Each row of a before or after table is a point. The points were changed in one or more steps. Then noise was added and the rows were shuffled. The steps act on how far a point lies along the listed directions, d1 being the first. Name the steps. A step turns or swaps two directions, mirrors them in a line or flattens them onto one, adds a multiple of one to another, or multiplies one. Angles are multiples of 10 degrees, from the lower direction toward the higher: turns from -170 to 170, lines from 10 to 170 but not 90. Use the fewest steps. Two steps may share a direction if one is a turn and the other turns, adds or multiplies; they go together, in the order done. Otherwise the lowest direction goes first.

Directions:
(1): [46  2]
(2): [  2 -46]
Before:
[[ 21   2]
 [ 25  40]
 [-37  17]
 [-65  51]
 [  5  34]
 [ 36  28]
 [ 27 -35]
 [-13  25]]
After (8 x 2):
[[-37  -7]
 [-58  56]
 [-21 -34]
 [  6 -22]
 [-26  17]
 [ 40 -24]
 [-34 -39]
 [-19  36]]
Steps: swap d1 and d2

Directions:
(1): [-11  14 -68  38  -5  -3]
(2): [-39  54  17   5  24  33]
(3): [ 25  19 -21 -34  56 -26]
(4): [ -1 -37 -23 -21  19  61]
Before (13 x 6):
[[ 12  11 -13  16   8 -17]
 [ -9  11  17  15 -17 -12]
 [-25  66  36 -20  43  -3]
 [ 17  -5 -29  -6  17  10]
 [  3  -3  -1   1   5  -8]
 [ 33 -34 -20 -39  41 -22]
 [ -5  26  38 -13  22   0]
 [-13   7 -20   1  -4  12]
 [ -3  13  -5   6  25  -5]
 [ -6  -6 -47  13   6  22]
 [ -5  -1 -27  21  -4   1]
 [ 17 -21 -15  -8  -4   4]
 [ 13 -12 -49 -14  37  13]]
After, 13 rows:
[[ -6 -49 -62 -22  38  95]
 [ 28 -18 -49  -2  18 -27]
 [ 31 -60 -86 -24  34  34]
 [ -5   7   6   6   3  -7]
 [  6 -23 -37 -12  22  56]
 [  2  -5 -20 -23  28  42]
 [ -4  -5   2  20  -8  -5]
 [-55  13  14 -10  37  95]
 [ 14  24  -3  26  -1 -43]
 [-40  15  78  52 -90 -21]
 [-28  16  68  31 -45   6]
 [  9  26  22  18 -20 -70]
 [ 13 -28 -40 -14   1   4]]
Steps: add -1.5 times d1 to d3; turn d2 and d3 by -130 degrees; multiply d4 by 3

Directions:
(1): [ 36  -4  40  -5  -2  12  66   4  19 -34 -52]
(2): [-59 -60 -21 -13 -24 -17  32 -13  -7 -43  10]
Before:
[[ 32  32   5  12   1  18 -14   1   7  24  -5]
 [ 31  20  15  10  13   5 -22   4   5  43  -2]
 [ 57  74   8  17  27   6 -70  14   2  66  12]
 [ 28  20  17  -4  27 -10 -17  11   9  22 -13]
 [ -2  10 -25   8   7  -9 -42  -2 -11  35  16]
 [ 22  18   5   3  13   6 -24   1  -6  14  -7]
 [-25  24 -41   3  17  -3 -76  15 -23  53  50]
 [  8  14  15  -1   9  -7  -4   2   1   9  -3]
 [-25 -23 -35   0  -1 -11 -35  -5 -14   9  26]]
After (9 x 11):
[[-17  32 -39  11  11 -16 -94   0 -19  59  59]
 [  1   6  -6   7   8  -5 -40  -1  -6  45  22]
 [ -1   8 -10   2  10   0 -36  -3 -12  15   7]
 [  7  14   0  -5  24 -17 -39   7  -1  29   8]
 [-76 -32 -54  -9  -6 -18 -37   3 -27   8  51]
 [  8  24 -14  12  -2  10 -34  -4  -1  28  17]
 [-30 -46 -27  -6 -11 -12   1  -7  -9 -18   9]
 [ -2  12   8  -1   9  -9 -14   2  -1  13   6]
 [-29 -21 -35   3  -5 -18 -26  -9 -13  14  19]]
Steps: turn d1 and d2 by -50 degrees

Directions:
(1): [ 31  48  -1  34  26 -34  40  -8  56   7  18 -27 -57   5  28 -19 -20 -46]
(2): [-68  -6 -48  -6  25 -27  41  14 -51 -23  41 -28   3 -26  34 -10  34 -18]
(3): [-35 -42 -31  22   2  11 -59   1  13  24 -22  19 -30 -26  67 -29 -53   1]
Before (9 x 18):
[[-16  -5   4  -4  -4   7   4  10 -14 -17   6  -4  21   5 -21   8  13  11]
 [ 15  17  16  13  10 -19  15  -8  33  19   0   2 -25  10   1   1  -4 -11]
 [ 39   6  17   8   1  21 -26 -10  28  19 -16  22   8  20 -15  -6 -18  10]
 [ 23   5   8  30 -19  -9 -18  -1  37  24  -7   2 -35  13   8   5 -24   2]
 [-11 -18   0 -29 -18   3   9   4 -21  -3  -4   4  23   4 -19  17  21  20]
 [ 11  -8  13   8  -2  13 -18  -4  18  26 -15  -4 -19  10  14   0  -9  -7]
 [  9  15  11  -8  17 -15  33  -4  -7 -20  17   4  14  17 -19  -3  17 -21]
 [-55 -12 -31 -16  20 -11   9   8 -28 -12  20  -3  -7 -27  37  -4  16  -1]
 [-95 -60 -46   3  -2   4 -19   8 -48  -9  -1  -5   9 -41  61 -23  -6  10]]
After, 9 rows:
[[  1  -2  -3  24 -18  -5 -15   7  13  16  -2   0 -27   4   9   6 -12  11]
 [ -9   3  10   5  -2  -2  11   8   2 -18   7  -6  11  10 -23   4   2   6]
 [ 10  22  14  14  11 -20  24  -6  32  17   7  -3 -26   6   6  -1  -1 -16]
 [ 13   5   0   7   8  10 -12 -11  14  13  -4  14  11   7  -9  -4  -8   3]
 [-41 -20 -15 -18   1   4 -15   4 -25  -2   3  14   4 -15  21   1   9  15]
 [ 24  34  15   2  25 -23  49  -9  17 -13  18  -3 -10  18  -9 -10   6 -39]
 [ -4 -13   7  -1  -1  17 -17  -1   0  20  -8   0  -7   6  15   2  -4   0]
 [-88 -92 -23 -17 -26  37 -64   7 -67  -2 -31  31  47 -34  24   0  -8  48]
 [ -1 -11   5 -20 -18  -2  14   3  -8  -3  -1  -4  12   6 -14  16  14  13]]
Steps: add -1 times d3 to d1; multiply d2 by 0.4
